Rows are points. To make a cloud, some directions were put in groups of two or more. Within a group, all points are equally far from the middle, so they leave a hole (a ring in 2 directions, a hollow ball in 3). The other directions are filled evenly. Then the cloud was stretched, turned, moved and blurred a little. Count the holes, and give their numbers of directions, smallest first.

Cloud (19 x 3):
-77, -276, -133
50, 145, -270
-245, -136, 98
191, -171, 39
-4, 188, -138
80, 86, 199
-53, -24, 8
27, 167, -134
191, 83, -172
-54, 24, -183
-242, 132, -47
245, 148, -43
94, 138, 104
94, -34, 159
-46, -63, 88
0, 56, 85
195, 186, 35
54, 21, -38
215, 127, -63
Holes: 0

Cloud, 27 rows:
-11, 126, -19, 237
-90, 211, 0, 36
46, 79, -16, 274
38, 78, 90, 268
15, -210, 40, 40
-176, 44, 61, -119
113, 29, -100, -31
83, 11, -103, 286
97, -16, -124, -35
-39, 7, 252, 55
76, 37, -82, 284
-139, 189, 6, 75
11, -203, -171, 262
104, -205, -94, 258
75, 67, 93, 269
-4, 55, 198, 209
23, -18, -224, 19
31, -210, 29, 30
-75, -111, -49, -102
165, 75, 166, 77
156, 54, 168, 153
-122, 199, 4, 54
92, -168, -140, 282
-97, 81, 97, 228
-156, 100, 48, 186
5, 149, -117, 126
-82, 179, -16, 144
Holes: 2 (2, 2)
